Each row is a point. Two turns around zero, p and q, are shown by what they do to some points. Where does a point land after both, in the order given? Backwards means that the second turn is done in reverse. Each puzzle has new turns, and all numbers are rounded.
In the rows, zero is written as 128.

Turn p:
[ 94 171 141] -> [ 96 167 153]
[ 96 156 189] -> [118 156 196]
[187 103  92] -> [172 108  72]
[145  97  87] -> [132  97  84]
[119 113 131] -> [123 112 134]
Turn q:
[195 128 129] -> [174 174 144]
[137 143 153] -> [125 134 158]
[159 154 124] -> [130 167 139]
[123 149  92] -> [106 151 100]
[ 41  69 153] -> [114  22 114]
[114 126 117] -> [119 121 114]
Where do these land?
q, then p backwards: [142 112 130] -> [147 124 136]
p, then q backwards: [124 148 218] -> [183 149 199]
p, then q: [124 114  85] -> [125 119  84]
p, then q: [131 102  76] -> [136 119  71]
q, then p: [ 97 150 175] -> [117 101 181]
p, then q backwards: [149 142  83] -> [126 121  77]

Turn p:
[147 145 103 152 123 152] -> [141 129 119 147  90 148]
[151 103 103 133 131 137] -> [150 103 110 139 113 115]
[149 138 225 142 112 115] -> [132 183 173 174 184 117]
[ 57 129 121  65 126 152] -> [108 100 122  61 167 176]
[131 129 134 103 163 150] -> [132 135  88 122 151 139]
[122 124 156 157 112 109] -> [111 135 162 152 134 115]
[146 133  89 124 109  86] -> [142 128 142 100  87  94]
[107 134  90 125 165 138] -> [104 115  86 109 108 139]
[142 117 132 150 110 114] -> [134 124 150 147 118 109]
Turn q:
[152 142 165 116 167 151] -> [133 156 182 106 138 126]
[110 141 144 161 166 132] -> [132 179 135 147 139 116]
[127 113 106  97  98  86] -> [142  69 106 134 136 122]
[140 155 167 162 145 142] -> [120 170 166 142 108 113]
[125 159 157 144 142 129] -> [121 155 152 137 123 100]
[159  95 103 127 115 114] -> [155  99 119 131 113 161]
[125 172 126 150 130 155] -> [113 164 125 113 101 103]
[115  90  75  83 118 117] -> [144  83  81 103 158 153]
[100  86 108 113  71 125] -> [ 94  78  86 140 134 156]
Where do these land?
q, then p: [156 100 126 156 112 137] -> [147 114 145 153 124 162]
q, then p: [165 122 133 135 147  71] -> [159 142 134 180 126  93]
p, then q: [159 128 135 143 164 160] -> [148 153  94 127  91 133]
q, then p: [138 148  93 122 152 157] -> [160 148 120  88 124 137]
q, then p: [ 80 122 127 114 145 112] -> [ 98 132  89 124 112 109]
q, then p: [148 122 140  96  78 128] -> [128  81 145 129 167 121]
q, then p: [ 50 155 141 132  98 131] -> [ 54 111 130  93 100 113]
